Every row gives one point. To make a cloud, some directions were put in groups of two or more. Within a group, all points are equally far from the middle, so they leave a hole (a ring in 2 directions, a hollow ball in 3). The other directions are filled evenly. Then the cloud was stretched, turned, moved and blurred a little. Count the holes, and give their numbers of directions, smallest first.

Cloud:
[[ 2.5  1.5 -5.1]
 [-3.7 -1.7  6.3]
 [-0.2  8.8  1.3]
 [ 3.5  4.5  6.1]
 [ 6.5 -7.8 -0.6]
 [ 2.3 -4.9 -2.1]
 [-6.1  0.8 -1.0]
 [-0.3  0.7 -2.1]
 [ 2.8 -4.8 -0.5]
 [-1.7  4.1  2.9]
 [ 0.6 -7.8 -1.1]
 [-3.6  1.9  2.0]
 [-1.6  1.2  0.9]
 [-1.1  1.9  6.8]
 [ 4.9 -1.3  6.0]
 [ 5.1 -7.0  0.7]
 [ 0.6 -4.3  0.5]
 [-4.7 -1.2 -0.4]
 [ 3.2 -5.3  5.8]
 [ 0.1  0.3  6.0]]
Holes: 0

Cloud, 21 rows:
[[ 1.5 -3.3 -6.5]
 [-3.7  8.0  2.4]
 [-1.6 -2.1  4.8]
 [ 2.2 -5.2 -5.3]
 [ 4.7 -1.6  5.1]
 [ 1.2  4.9 -0.8]
 [ 3.7  3.1 -2.2]
 [-2.7 -1.4 -4.8]
 [ 1.8  4.0  3.5]
 [ 0.3  5.1 -1.6]
 [ 0.0  5.4  3.1]
 [ 5.0  2.7  0.0]
 [-2.2 -0.4 -5.7]
 [ 1.6  4.1 -2.8]
 [-5.3  7.4 -2.3]
 [-2.3  6.9  3.4]
 [-0.5  2.7 -5.6]
 [ 1.0  5.0  2.1]
 [ 1.5 -3.1 -6.6]
 [ 1.0  4.0 -3.4]
 [-3.6  7.8  2.7]]
Holes: 1 (2)

Cloud, 19 rows:
[[-5.8  0.9 -3.8]
 [ 4.9  0.3 -1.9]
 [ 5.9  2.4  0.4]
 [ 3.1  7.6  2.0]
 [-0.2  0.1  1.2]
 [ 2.7  7.0 -5.3]
 [-1.4  0.8 -7.1]
 [-0.5 -0.1  1.0]
 [-1.7  3.1 -6.7]
 [ 3.8  4.0  2.4]
 [ 3.0  4.2  2.6]
 [ 3.0 -0.4 -0.3]
 [ 3.5  3.8  2.5]
 [ 7.3  6.0 -3.4]
 [ 7.2  3.1 -2.2]
 [-0.3  0.9  1.7]
 [ 2.8  3.8 -6.6]
 [ 4.2  4.8  2.5]
 [ 3.6  5.7 -5.8]]
Holes: 1 (3)

Cloud, 28 rows:
[[ -5.8   3.2   4.1   4.6]
 [ -1.2  -0.6   8.8   5.0]
 [ -7.1   0.4   0.3   1.9]
 [  2.4  -3.0  -1.4   4.6]
 [ -0.6  -6.1  -1.8   1.7]
 [  3.5   1.0  -1.2   0.0]
 [ -2.5  -0.3   1.5   1.6]
 [ -6.7   5.0  -4.2   3.4]
 [  5.7  -2.2  -2.0   0.3]
 [  1.6  -2.9  -2.8  -2.9]
 [  7.4  -2.9   4.5   0.2]
 [  7.2  -4.0   3.7  -2.7]
 [ -2.5   1.2   4.5  -3.9]
 [ -6.0   2.0   6.1   0.1]
 [ -4.9  -1.1   3.1  -1.0]
 [  4.8  -2.8   1.9   2.0]
 [-11.6   1.8  -2.6   2.3]
 [ -2.7   6.0  -2.7   3.0]
 [ -6.0   2.9   4.2   0.0]
 [  4.1  -2.1  -0.4   6.9]
 [ -3.0   6.3  -4.5   4.9]
 [  0.6   6.7  -0.6   7.9]
 [ -1.1  -1.0  -2.3   2.6]
 [ -3.4  -5.3  -1.7   2.1]
 [  3.7   3.7  -0.9   6.0]
 [  2.1   2.3  -1.2   4.8]
 [ -4.1  -0.8   0.1  -3.6]
 [  0.6   2.7   4.4   7.0]]
Holes: 0

Cloud, 27 rows:
[[-3.4 -6.9 -1.4  0.4]
 [-2.7  1.2 -2.9  6.3]
 [ 3.7 -1.3  4.3  5.3]
 [-5.9 -2.1 -0.6  1.4]
 [ 3.2  1.8  3.2  6.7]
 [ 0.9 -8.3 -1.5  3.2]
 [-0.7  2.1 -5.0 -5.0]
 [-4.1  3.4  2.9  0.7]
 [ 1.4  8.2  2.2  3.1]
 [-1.6 -8.0 -0.3  1.9]
 [ 1.5 -8.2 -2.4  2.8]
 [ 3.8 -1.1 -6.0  3.8]
 [ 0.0  8.3  2.2  1.7]
 [-4.1  2.0 -1.5  5.3]
 [ 1.7 -4.0 -3.7 -4.6]
 [ 6.2 -0.2 -5.1  1.7]
 [ 2.8 -1.9  3.1  6.7]
 [ 1.5  1.9 -6.9  2.8]
 [ 0.7  7.1 -1.5 -4.6]
 [-1.5  0.5 -3.1  7.0]
 [ 4.4 -2.2 -1.7 -5.1]
 [-0.2  4.3 -5.3 -4.0]
 [-3.8 -1.4  3.4  0.2]
 [ 4.3  0.9 -6.2  2.7]
 [ 1.3  2.2 -1.5 -6.6]
 [-3.8  2.1  3.4 -0.1]
 [-2.7  3.3  0.0  6.1]]
Holes: 2 (2, 2)
